Each row is a point. Before rounding, the points of a table are all equally far from one centre. They may lie mostly on one side of it. Write the centre, to within rounding.
(in the rows, 128 means zero)

Points:
[[157 129  58]
 [120 130 127]
 [113 156  67]
 [110 147  61]
 [108 158  78]
 [166 112 100]
 [103 110  67]]
Centre: [132 128  89]

Points (12 x 8):
[[176 108 111 108 172 149  75 144]
 [109 138  66 173 125  98 168 122]
 [197 124 146 121 106 150  71  95]
 [134  86  62  87 147 146 136 127]
 [169 153  69 117 129  66 116 158]
 [158 120  74 180 105 111  98 176]
 [136 131  74 184  70 154 145 134]
 [169 154  50 158  87 164 102 108]
 [149 166 129 124  94 146 139 189]
 [141 183  88 167 124 109 151  68]
 [161 145  34 112 143 130  88 112]
 [155 155 128 132 160 157  96  58]]
Centre: [149 132 108 133 121 127 123 119]

Points (17 x 11):
[[123 125 135  79 160 139 180  74 207 167 165]
 [122 143 136 158 192 103 113  63 170 107 139]
 [113 115 129 154 124  73 124  68 180  84 143]
 [121 143 183 153 142 107  82  87 182 122 158]
 [136 113 153 160 137 164  63  91 162 107 151]
 [142 111 138 145 153 149 111 117 221  84 168]
 [134 152  76 144 109 119  72 108 166 130 160]
 [140  77 195 128 131 114 127 105 133 126 167]
 [ 90 121 108 119 137  71 137 111 184 156 118]
 [116 160 159 133 128 137 137 116 172 161  92]
 [121 134 127 114  93 124 115  84 233  94 161]
 [165 174 123 114 131 153 169  68 143 157 192]
 [121 112 119 180 141 173 125  94 210 152 151]
 [ 95  96 118 148 132 130 128  28 183 139 201]
 [139 126 130 180 159 161 117  41 148 117 167]
 [120 175 171 106 183 109 115  68 178 131 167]
 [153 132 168 122 126  83 163  81 192 117 179]]
Centre: [111 127 126 117 134 139 133  96 156 125 163]

Points:
[[115 182 132 173 149 179 113  98 120 131 161 120 169 193 115 146 101 165]
 [129 192 153  96 189 115 129 131 124  67 180 184 142 101 147 109 122 141]
 [128 135 172 113 117 105 149 135 135 118 193 160 124 174 181 160 112 158]
 [153 202 171  83 143 153 123 211  90 128 104 137 180 152 127  96 114 181]
 [148 151 145 184 132 129  85 212 166  95 177  96 146 145 152 132 121 213]
 [118 202 145 116 144 148 137 159 116 118 151 176 175 117 205 163 138 220]
 [167 149 135 120 194 132 120 145 156 176 192 127 176 120 130 170  83 201]
 [ 70 153 116 133 110 156  98 192 146  87 124 110 170 108 114 121 103 148]
 [140 165 180 146 170 128  73 163 128 135 163 144 120 163  52 134  76 160]
 [104 160 184 161 135 161 151 135 157 144 192  95 161 125 101  96  74 141]
 [158 180 151 151 125 136 135 193  89 138 229 122 131 168 163 100 144 205]
 [144 158 168 178 109  98 150 196 130 140 204 151 147 148 136 173 145 202]
 [113 189 145 132 175 151 169 110  68 141 194 139 101 141 133 180 104 139]
 [155 165 101 120 166 150 175 161 106  92 113  96  89  88 162 110  88 149]
 [123 205 134 115  98 140 122 149  77 173 125 102 195 133 114 138  92 152]
 [122 206 170 112 179 132  90 168 172 160 127 111 169 167 179 114  97 178]
 [161 194 134 132 142 164 127 158 102 147 101 149 186 199 115 157 110 133]
 [ 76 146  86 105 194 134  93 198 123 111 162 143 139 145 164 136 116 146]
 [125 137 142 113  81 130 124 177 142 184 159 134 171  82 165 182 118 179]
 [ 81 168 119 139 124 153 160 152  76 175 181 191 163 122 149 131 103 141]
 [146 148  96 191 123 145 148 192 148 163 184  89 141 137 155 166 106 110]
 [124 187 143  95 161 102  76 136 142 114 177 138 170 175 138  91 114 160]
 [ 76 107 137 146 182 146 152 155 131 149 134 158 103 137 149 191  99 151]]
Centre: [140 168 150 142 150 149 119 165 120 138 150 132 129 117 139 133 129 154]

Points (27 x 24):
[[ 66 198 114  61 105 173  79 134 169 120 142 123 161 123 137 137 158 151
   96 151 126 117 120 161]
 [ 89 189 163  61  95 136  77  80 163 153 142 130 106 160 156 137 172 132
  106 168 128 174 115 100]
 [135 164 144  28 130 119  75 100 151 158  96 148 149 103 142 164 187 123
  112  98  92 150 156 142]
 [ 75 183 141  84  94 130 138 147 117 172 119 108 102 127 151 128 156  88
  127 129 118 180 154  87]
 [ 92 157 119  46  86 172 168 131 205 137  79 148 135 149 117 169 146 158
  151 120 124 128 133 163]
 [ 99 182 114  75 140  96  95  98 160 126 151 136 115  89  89 135 118  92
   88 180 121 156 132 133]
 [178 166 119  87  96 119 110 128 213 156  92 121 170 136  99 132 174 133
  114 136 147 102 139 117]
 [123 187 115  83 112 137  97 115 157 143  89 150 142 102 118 136 186 149
  178 118 142 183 176 173]
 [ 92 210 139 112 107 185 118 110 144 165 122 132 121 129  71 193 146 112
  113 153  84 131 192 133]
 [151 157 169  63  74 186  80 138 178 164 140 144 132 164 125 122 146 123
   98 110 122  67 119 132]
 [ 70 151 152 109  76 155 105 160 178 160  88 110 135 103 146 107 139 137
  125 136 112 166 157 134]
 [108 181 152 113  79 135 144 136 168 158 158 129  82 104 168 181 140 174
   87 184 119 103 151 169]
 [ 97 158 137 104  77 156 119  99 131 163  90 172 122 102  78 145 174 133
  147 115  95 141 161  91]
 [ 65 168  86  75  96 115 165  97 166 138 157 146  76 111 163 163 175 129
   95 130 103 106 145 156]
 [ 95 162 181  94  93 133 121 144 152 147 127  73 115 150 144 136 105  97
  101 109 149 124 166 111]
 [123 223 102  76 121 137  83 144 156 156 173 138 123 178 140 109 160 133
  182 133  72 136 112 134]
 [111 171  94 128 129 166  83 112 191 189 122 126 112 169 114 139 121 129
  106 129  92 118 138  82]
 [119 205 148 111 144  96 109 139 160 176  79 120 119 161 138  96 193 143
  143 101 150 144 141 165]
 [102 179 128 116 120 111  80 144 142 126 101 149 111 130 150  92 128 106
   84 122  87  69 186 167]
 [116 149  77  58  87  96 128 144 171 187  83 140 123 133 167 146 174 119
  145  88  94 139 136 166]
 [146 125 174  67  98 134  93 144 122 158 132 148 142 131 163 106 134 128
  127 138 136 143  78 145]
 [137 206 167  70 102 132 153 130 137 122  68 161 127 151 114  75 158  98
  122 119 138 124 104 125]
 [123 186 166  91 123 144 106 142 210 133 111 169 120 128 130 180 178  92
  132 145 157 150 210 160]
 [125 154 131  76  97 144 133 112 249 127 102 111  85 135 121 127 132 165
  143 131  71 134 145 122]
 [131 159 150  85  71 140  74  80 200 175 122 134 137 124 138 180 186 157
  143 120  94 127 114 172]
 [149 224 127  80 124 159 112 120 175 185 111 159 111 106 155 159 111 112
  122 178 161 166 116 169]
 [123 153 151 110 106 112 107 146 171 148 151 115 115 115 158 174 156 130
  171 214  93 127 137 123]]
Centre: [129 177 134  90 105 130 120 130 158 144 126 147 105 144 124 143 146 125
 120 133 110 131 141 150]

Points:
[[136 106 114 116 131  98 138 142  78 113 151 112 177 115 151  47 116 133
  100 157 165  53  98  90]
 [143  90  84 129 151 118 104 113 128 122 121 152 210  98 152  38  85 125
   95 136 147 117 104  71]
 [131 134  95  87 155  44 110 125 128  99 139 116 190 133 133  37 157  78
  168 117 139  91 123  92]
 [172 103  25 108 136  91 122 139 121 120 184 126 153 119 132 117 118  59
  152 124 160 128 134 157]
 [172 165  79  67 165  78 159 151 113 165 110 104 163 196 121 114 102 122
  136 135 127  38 147 115]
 [121 133  97 118 173 140 109 142  77  93 126 116 204 160 163 118 132 114
  136 185 166  87 104 155]
 [ 98 187  90  95 179 149 153  86 105 120  92  73 151 145 136  62 130 164
  142 141 145 108 111 114]
 [173 163  78  65 179 114  66 118 121 167 126 122 165 204 135  87 113 122
  173 165 129  75 120 173]
 [140  92  92  85 158 120 101 123  59 100  97 119 186 176 121 124  73 124
  105 153 144  70 134 131]
 [133 147  49  80 161 112 178 137 113 163 119 160 147 121 142  98 166  90
  155 131 142  69 116 144]
 [138 149 113  75 126 125 154 129 154 165 140  89 160 176 145 123 101 117
  172 173  93  88  85 171]
 [137 126  47  90 144  85 165  85 117 101 107  91 141 170 117 126 134 174
  101 127 143  51 131 168]
 [183 110  89  78 133  84 124 108 107 112  74 122 198 154 203 108  98 108
  116  94 150  86  92 134]
 [174 165 108 101 172  69  97 115  93 172 146 152 182 176 123 101 100 160
  120  86 147  58 144 135]
 [157 130 109  79 131 147  95  90 164 108 139 118 157 154 154 194 107 132
  114 192 100  74 134 134]
 [103 134  47  47 145 105 107 114 114 154 124 143 214 156 130  80 140 109
  178 162 125 104 135 111]
 [159 150 106  63  99 117 180  60  94 133 178  82 164 125 118  81 150  93
  135 146  99 124 133 129]
 [219  85  69  60 177 124  92 175 123 141 141 120 180 213 128  82 135 130
  145  96 164 107 106 145]
 [125 162  69 126 137 143 100 130 126 132  79  96 192 116 165  68 127 108
   99 193 155  90 111  87]
 [167 150  88 105 177 135  80 145 126 124 158 115 133 150 100  51 123 118
  136 179  71  62  94 136]
 [143 166  58 101 202 106 104 108 175 107 154 155 132 189 161  82  83 118
  121 154 146  66 179 129]
 [129 132 104  88 137 101  68 117 147 147 146 114 215 175 110  67  66 138
  116 159 160  69  86 123]
 [116 108  60  87 132  95 138 118 135 102 126  79 160 165 154  80  87 117
  176 178  91 115  90  74]
 [155  95  51 113 157 144 164 135 101 146 102 144 156 169 103 113 157  59
  116 105 151  73 185 132]
 [141  82 106 117 104 128  86  81  95 157  99  66 201 164 162  92  82 158
  117 152 121 140 116 130]
 [114 115 148  52 143 119  85 118 139  95 127 138 168 144  70  84 123  98
   80 117 183 107 121 130]
 [139 135  34 125 173  68 127 129 110 144 115 120 155 196 156 150 145 143
  151  75 133  92 100  86]]
Centre: [165 120  98 108 144 123 121 106 143 132 135 117 151 167 134  96 139 126
 121 134 140 115 130 110]

Points (31 x 24):
[[147 148 172  98 145  72 173 102 134 136 106 137 198 143 208 140  87 141
   65 101 144 137 121 117]
 [141 124 161 109 140  83 196 104  86 123 137 157 168 135 205 149  90 138
   66  98 153 144 132 131]
 [126 142 175 101 146  81 178  95 138 123 104 161 177 137 190 133  84 164
  111 115 142 141 149 104]
 [127 180 159 108 156 102 197 113  97 146 111 156 190 131 212 153  97 134
   85 114 172 141 145 106]
 [130 114 120 116 187  94 180 121 154 163 115 150 208 154 195 161  85 141
   85 121 129  91 122 126]
 [145 138 161 110 155  53 194  99 105 153 153 155 183 152 182 127  76 129
   70 127 156 113 132 119]
 [108 179 175  86 171  88 188 105 107 134 120 169 176 143 205 123  99 155
   50  97 139 126 148 119]
 [133 135 157  76 151  66 185  86 112 130 127 141 166 160 207 149  82 127
   98  86 144 143 142  89]
 [136 132 130 131 190  69 190  96 113 194 114 134 154 152 215 113 105 153
  127 103 114 102 126 115]
 [151 138 164  93 166  81 202  93  98 141 107 127 186 143 199 169  97 141
   92  82 151 141 124 121]
 [114 161 153  89 142  88 218 118 116 153 108 174 164 122 176 141  98 122
  112 119 125 150 111 125]
 [139 127 182  92 159 105 177 114 110 126 112 148 177 142 203 136  95 131
  103 103 153 136 149 162]
 [133 147 190  71 159 117 165  99 103 157 132 156 182 179 201 183 109 138
   78  79 115 127 129 106]
 [134 146 186  93 154  86 185  99 102 146 139 144 189 161 201 149  69 137
   90  92 151 139 111 136]
 [120 127 121 128 177  72 160 102  80 137 114 136 188 139 188 126  96 156
   95 108 133 135 167 134]
 [134 160 191  83 145  88 193  99  84 147 101 146 179 120 202 121 112 139
   97 111 165 120 128 137]
 [128 172 166  83 155  88 191  90 111 151 110 124 193 184 185 139 105 155
   78  84 109 112 145 110]
 [141 146 164 106 140  77 191  91  97 165 107 160 205 145 198 144  83 136
   72 120 136 138 133 114]
 [144 140 168  86 177  66 168 113 123 147  96 137 174 134 193 160  73 122
  107 113 136 116 133 143]
 [105 155 162 118 146  79 188  86 114 137 128 139 191 154 218 147  95 124
  101 105 136 120 159 135]
 [152 124 155  84 164  86 177 106 101 175  98 171 194 175 201 139  87 150
   74 108 145 139 131 123]
 [107 136 146 103 155  72 192 103 139 169 103 130 189 161 189 132 112 158
   91  98 143 160 133 119]
 [136 177 156  76 191  65 181  96 101 150 131 165 176 151 186 156 106 158
   60 106 117 113 145 122]
 [147 162 161  85 156  79 178  91 116 142 126 176 180 174 198 143  80 144
   85 124 135 123 129 155]
 [138 175 182 120 167  55 182  74 110 142 134 148 185 145 172 144  83 138
   87 111 164 131 132 106]
 [126 127 187 113 170 101 197  60 122 159 163 152 186 164 178 144  89 135
   80 106 120 118 140 130]
 [171 150 141 118 144  85 203  82 119 160 126 146 188 148 193 163 107 159
   97 120 107 119 127 105]
 [151 135 158  86 160  71 166 120  89 136 103 160 195 160 213 131 122 127
   91  98 145 132 154 118]
 [145 135 174  99 147  72 183  99  87 164 120 159 186 145 215 119  81 159
  106  98 132 118 136 132]
 [122 150 170  87 174  90 186  70  93 157 119 155 168 182 178 142 120 154
  109 134 161 153 130 117]
 [153 156 166 115 159  83 173  76  96 152 120 168 193 161 203 142  95 121
  139 101 136 118 163  97]]
Centre: [124 146 137 112 161 116 152  94 113 156 123 157 154 141 169 131 116 130
  92  90 144  99 113 109]

Points:
[[162 104 146 187 153 151 164 100 161  93 127 116  98 150 157 105  74  91
  154 143  83 156 121 127]
 [203  81 150 168 111 142 122  92 184 112  90 160 124 125 138 113  52 136
  175 118  89 119 111 126]
 [198  92 119 169 116 140 154  86 207  92  88 133 116 138 122 104  56  89
  149  91 120 126 110 128]
 [196 122 165 161 122 148 143  88 193  92  91 134 146 137 175  96  95 101
  151 115  82 147 100 103]
 [196  77 185 162 120 169 140  59 198  95 133 119 132 146 134 141  89 133
  157 126 122 163 114 153]
 [194 106 176 162 112 150 133  89 190 113 119 155 133 115 133 108  39 115
  173 131 114 158 110 123]
 [211  85 182 160 120 132 131  88 211 102  97 123 118 121 130  83  92  97
  174 131  89 141  98 115]
 [202  95 176 161 134 177 130  85 168  86  99 131 124 114 175  90  72 104
  153  93  93 141  85 123]
 [177  83 166 142 108 121 159  83 208 103 105  92 129 119 164 118  57 123
  176 120 103 153 112 116]
 [190 120 156 169 108 149 132  75 188  79 115 100 165 104 167 135  81  99
  156 111  91 144  56 124]
 [185  78 176 177 143 135 157  81 187 111  95 143 123 134 134 114  80 128
  149 110 119 114 112 129]
 [203 135 180 160 129 183  99  82 211 111  98 120 126  85 159  94  66 125
  154 145 113 117  94 159]
 [187  75 174 138 127 179 143  59 224  98 103 137 128 101 158 136  88 113
  127 130 110 128 127 106]
 [237  91 186 123 117 163 131  85 155 118 114 141 121 104 159  85  38 101
  162 141 115 138 102 137]
 [181  78 191 179 133 126 124  72 216 103 107 104 119 103 174 101  71 124
  136 110 104 151  77 142]
 [186  96 195 181 140 154 173  81 191 106  97 112 101 125 174 102  74 105
  119 146  90 128 104 141]
 [190 107 162 160 117 135 154 119 184 142  99 141 152  91 167  78  62 128
  162  99  77 149 134 157]
 [177  90 164 165 131 157 142 131 190  87  93 148  99 129 125 139  90 122
  152  99 125 139  97 126]
 [207 121 149 150 129 150 175 124 187  93 121 145 142 142 160 121  63 126
  129 121  87 148  86 119]
 [172  82 136 165 100 163 137 100 204  86 117 120 144 128 137  92  64 106
  174 128  81 138 117 108]
 [175  94 162 194 126 163 130  87 196  83 114 165 128 113 135 122  71 130
  148 121  86 139  88 134]
 [201  61 174 147 100 156 147  93 178  86 127 117 115 135 117 101  52 122
  181 122 114 146 103 184]
 [203  80 173 135 133 143 125  86 215 107 106 140 131 152 141 103  89 137
  161 105  88 149  89 131]
 [179 106 156 152 146 153 121  87 183 121  73 123 146 155 140 113  74 180
  147 112  57 147 112 143]
 [167 101 139 144  85 139 151  71 207 137 106 107  94 148 165 101  44 117
  156 122 130 150 103 142]
 [176 123 141 170 100 157 151  64 182  71 102 157 139 117 149 106  82 117
  161 131 102 138  74 126]
 [221  76 160 161 165 146 101  66 183 114 132 120 132 108 143 112 107 139
  168 117  65 119 109 128]
 [194  81 159 170 160 156 139  79 186 121 122 140 125  99 168 112  52 116
  152 124 103 124  87 132]
 [169  91 158 175 141 149 169  68 201 116  95 146 104 114 163 113  82 121
  155 129  99 160 120 134]
 [192  84 164 172 118 149 150  77 194  88 113 141 140 113 171  97  81  98
  156 123 113 158 115 108]
 [168  89 155 163 138 156 132  79 190  98  80 163 108 148 129  95  58 117
  156 119 103 159 115 129]]
Centre: [179 108 135 120 106 129 108  91 151 109 113 104 118  98 125 117  96 109
  94 134  92 146 121 163]

Points:
[[171  83 149 113 125 162 117 151 141 163 118  66 150 105 131 104  87 149
  146  72 102 132 155 150]
 [201 126 154 154 136 189 158 131 135 131  77 134 103 116 131  93 106 166
  144  89 101 120 175 160]
 [171 105 126 156 128 137 153 183 145 161  79  82 117  48 153  71  98 190
  154  83 104 136 187 165]
 [154  80 139 144 111 115 154 149 157 129  87 127  60  57 125 125  85 155
  174  97 135 113 187 178]
 [162 109 142 126 110 189  94 148 137 201  87  88 130 129 142 112 111 168
  142 138 116 103 199 146]
 [183  75 164 168 143 163 143 136 159 139  90 119 130  98 136 148 115 131
  130 111 129 122 229 217]
 [178  96 169 124 117 120 185 150 124 145  92  84 130 101 124 106  77 159
  177  85 131 124 152 158]
 [151 106 151 142 100 142 111 110 159 109  44 133 165  77 100 101 146 161
  133 124 167 117 191 162]
 [185 105 144 101 112 196 157 135 171 162  79 115 116  45 147 141 120 147
  160 129 103 144 158 194]
 [137  80 139 139 153 180 168 115 169 136  72  90 113 109 166 128  99 165
  141 136 149 114 214 197]
 [141 122 136 121 134 163 178 107 166 180  86  42 139 130 143 102 122 166
  130  95  85 106 167 176]
 [160 141 116 138 149 117 155 125 192 133  84 141 154  76 133  74 106 168
  101 120 124 154 210 157]
 [182  59 117 174 109 142 120 157 165 188  63 127 129 118 111 137 113 173
  157 150  99 153 155 121]
 [188 109 143 139 115 140 132 186 121 153  76  95 144  84 127  93  95 161
  124 130  85 173 184 174]
 [196  63 138 147 125 162 142 136 168 170  28 104 112  87 158  88 151 178
  160 114 129 157 204 169]
 [179  87 114 120  95 136 181 149 108 117  84  95 120  63 169 110 138 189
  140 140 126 151 179 181]
 [148 118 151 135 110 163 182 144 153 114  53 107 125 115 130  92 149 165
  176 122 151 156 178 163]
 [166  84 108 124 130 138 147 160 153 189  55  96 157  82 158 128 118 197
  165 117  86 135 239 156]
 [208  77 155 125 111 145 167 139 141 139  57  81 127  72 144 119 155 121
  112 116 167  92 160 157]
 [167  90 119 140 129 168 125 167 169 183  51 101 127  73 124 114 100 157
  142  85  77 159 201 177]
 [154  65 150 116 143 168 124 137 131 145  99  97 139  78 111 107  91 184
  163 121 104 154 218 186]
 [161  72 123 103 110 124 119 143 106 132 121  97 175 102 115 116 121 174
  151  99 133 115 195 181]
 [164  96 136 133 144 133 117 108 179 129  72 165 115 109 121  79  85 172
  132 125 115 165 190 158]
 [165  59 144 113 159 185 155 141 121 139  76 133 128  79 129  68 114 174
  161  83  77  90 170 139]
 [163  57 175 146 154 189 184 142 132 132  71  81 121  70 115 133 162 160
  143 111  92 137 178 133]
 [175 111 110 138 120 151 113 153 135 140  83 118  91  68 186  77  90 111
  132  99 125 127 171 179]
 [175  94 123 185 136 176 105 149 113 131 108 129 114  96 128 107 113 130
  183 102 103 147 186 176]
 [165 109 123 100  94 159 144 159 165 161  67  72 128  66 133 147 145 152
  103 141 105 123 198 111]
 [121  78 101 151 145 158 131 152 182 165  81 130 122  69 146 113 104 183
  177 102 101 168 214 170]]
Centre: [146  90 140 150 127 126 146 121 150 160  88 118 136  81 147 109 136 144
 144 130 101 111 171 153]

Points:
[[148  91  82 158 108 142 152 123 123 109  83 171 185 120 160 156 173 146
  190 145 158 142 166 176]
 [197 116  94 122 102 111 160 154 149  94  89 117 136 103 161 175 181 135
  196 139 171 147 187  85]
 [141 110  96 153  87 133 151 158  92  76  82 139 154 116 126 175 152 121
  158 129 144 128 188 180]
 [182 132  98 163  82  94 113 180 143  99 108 108 154 103 170 170 201 136
  174 165 189 158 180 124]
 [164 108  89 164  85 147 122 176 114 114  99 137 153  83 137 202 162 151
  174 153 139  89 156 186]
 [193 169  69 171 125 124 143 111 115  98  90 154 148 134 120 193 182 132
  216 152 130 122 156 148]
 [158 147  72 119  98 111 116 134 159  79  88 149 146 141 138 160 150 133
  171 192 137 141 118 180]
 [136 129  98 168  77 123  93 184 152 128 120 178 135 124 105 175 185 121
  168 187 129 119 149 158]
 [169 118  72 169 117 113 153 135 127  68  98 148 167 130 139 186 143 154
  192 128 168 118 163 111]
 [172 125  66 189 100 152 155 176 138 123  78 124 177 112 114 195 182 153
  148 171 139 111 143 181]
 [161 128  73 169 123 155 144 107 138  93  77 130 140 144 144 182 131  93
  191 172 174 130 184 186]
 [162 135 103 159  96 102 150 183 116 112  66 162 134 132 147 178 181 151
  184 164 181 171 169 124]
 [187 112  89 172 113 132 147 175 119 103  79 135 185 128 181 207 165 109
  193 124 167 135 177 154]
 [164 109  79 159 137 153 164 169 110 132  80 136 174 139 136 148 181 152
  160 131 192 169 153 150]
 [166 123  92 127 124 108 146 164 154 143 106 137 160 113 103 176 152 122
  194 215 172 110 154 163]
 [181 118 124 158 117 125 155 134 122  66  96 128 148 130 147 171 183 139
  189 161 158  89 170 193]
 [169 105  59 162 131  95 118 173 150  97  82  90 114  87 154 150 155 129
  161 160 189 122 156 147]
 [177 114  78 169 117 122 149 170 145  90  76 155 167  80 138 158 152 137
  159 148 134 152 194 170]
 [165 123  73 119 111 129 167 156 151  99  76 149 164 125 129 206 183 101
  213 167 187 134 164 128]
 [171  92 111 210 131 153 101 147 141 109 103 148 168 161 130 185 153 118
  185 167 189 172 157 154]
 [158 114 127 154  88 120 170 160 113  99 117 139 177 127 155 154 173 125
  215 148 141 121 177 148]
 [153 101 115 138  99 125 153 162 161  86 121 105 177 168 155 152 168 146
  190 123 168 115 162 130]
 [175 151 110 168  91 141 119 145 118  89 113 170 141 132 163 181 175 137
  203 140 193 140 187 143]
 [137 112  96 167  86 110 100 138 132 115  89 125 182 140 160 164 149 130
  181 132 180 174 190 167]
 [170 132  89 164  90 122 102 153 116 118  87 134 143 125 155 175 162 103
  212 169 186  78 189 163]
 [165 140  78 151 112 104 119 153 134  95  96 132 161  86 151 196 136 109
  178 177 143 123 162 201]
 [182 124  72 157 116 114 130 167 139  58  68 166 150 125 138 153 146  80
  188 125 154 124 141 138]
 [172 113 125 165 105 135 158 142 130 113 101 124 169 139 133 224 181 169
  125 188 140 122 177 163]
 [179 168 109 167 112 129 124 199 149  80  96 155 149 131 147 183 171 165
  157 157 168 152 126 154]
 [164 162  84 181  89 138 112 190  85 107  71 126 155 102 144 182 177 159
  164 172 164 139 160 124]
 [131 137  94 157  89 136 167 163 155  93 107 132 144 114 117 186 181 135
  192 135 183 141 200 150]]
Centre: [164 127 112 154 119 140 118 137 145 123  85 121 144 122 136 171 172 115
 158 151 146 129 148 129]

Points, 31 rows:
[[128 150 133  83 136 125  70 135 130 191 153 150 158 153 167  80 152 133
  103  99  59 164  98 153]
 [130 149 126 138 222  66 110 182 104 191 116 137 137 139 127 108 151 106
  116 101 106 164  87 140]
 [186 115  82 107 193 132  94 161 122 115 176  80 110 150  76 160 168 130
  136 107 120 162  73 140]
 [163 183  86 158 135 136 127 205  97 150 150 150 146 139  89 120 174 125
  145  53  80 143 171  76]
 [198 186 126 163 148 145 112 102 120 177 121 151 135  85  69 119 150 100
  115  94  79 133 132  94]
 [181 188 104  98 209  90 127 162 103 127 160 158 130 175 126  97 134  98
   95 111  72 203 117 126]
 [139  90 103 143 116  93 192 183 108 152 116 148  98 156 105 126 179  86
  111  60 105 162 154 111]
 [125 149 136 159 160 111  89 203  96 162 133 138 122 178 116 111 171 136
   70  93  77 153 152 154]
 [166 130 127 153 116  88 104 184 137 177 143 139 176 126  67 127 167 139
   71 104  50 188 127 157]
 [148 123 171 194 133 126 133 204 112 165 153 175 154 156  73 108 202 106
  116  92  94 171 125 119]
 [150 153  73 143 159  69  63 170 110  74 152 168 181 149  76 112 164  75
  107 100  81 141 102 136]
 [169 129  91 164 147 156 116 138 122 179 175 133 101 225 107 150 203  83
  123 128  94 183 126  94]
 [132 114 137 136 176 111 125 161 151 179 105 126 157 114  73 137 158 145
  133  68 131 170  98 119]
 [130 183  95  89 152 105 112 189  90 190 156 106 158 153 128  86 172 137
  179 127  94 117 118 153]
 [104 120  96 125 213 110 109 157  69 152 144 176 107 124 110  77 159  56
   95  75  89 142 104 112]
 [158 130 119 130 144 100  91 107 143 193 117 136 157 133  66 105 182  40
  112 104 149 180  99 117]
 [153 123 100 202 176 142  86 173 147 167 137 113 106 100 121  90 153 109
   98 113 136 207  62 145]
 [217 117 147 149 150 118 110 145 165 105 153 147 127  81 146 147 138 122
  115  94  87 143 121 127]
 [129 136  91  94 158  95 112 135  94 137 181 114 120 214 113 125 198  82
   62 105  78 177  91 113]
 [177 145 116  94 130 151 118 154  75 169  99 164 134 122  77  99 180  90
  128  48  95 131 111 132]
 [155  94 163 177 140 108 102 211  83 109 188 141 167 119  78 137 181 116
  125 158  83 145 106 156]
 [114 133  70 143 154  95 105 122  81 132 163 144 109 164  80 114 197 155
   63  80 114 121 107  76]
 [134 175 158 113 168  91 138 155 118 108 184 154 123 128 104 119 183 145
   90  68 122 226  88 147]
 [184 111  75 125 157  88 103 174  68 136 101 114 152 123 110 132 175  96
   59 114  62 172 108 133]
 [122 158 157 139 132 120 122 160 103 131 105 110 150 160 100 138 180  94
  105  98 156 172 176 151]
 [184 134 107 106  93 118  59 145 118 175 161 144 148 129 101  48 154  64
   64  95  99 176  79 124]
 [174 140 139 144 121 107  95 182  73 100 112 127 177 160 128  74 171 127
  131 104 145 138 136 150]
 [176  97  68 149 157  62 119  99  87 170 129  83 119 136 124 113 126  84
  136  94  62 116  85 139]
 [132 171 106 201 165 110  50 154  65 185 130 168 107 130 103 100 119 102
  109  74 136 161 144 113]
 [167 141 155 140 164 123 142 177 139 119 141 140 156 165  93  76 159 109
   82  82  79 132 123 141]
 [168  89  70 147 176  93 102 117 107 128 129 178 139 148  75 124 161 144
  129  82  55 118 103 157]]
Centre: [137 138  96 143 119 113 117 140  97 142 172 142 125 126 111 118 145 106
 134 120 104 172 109 126]
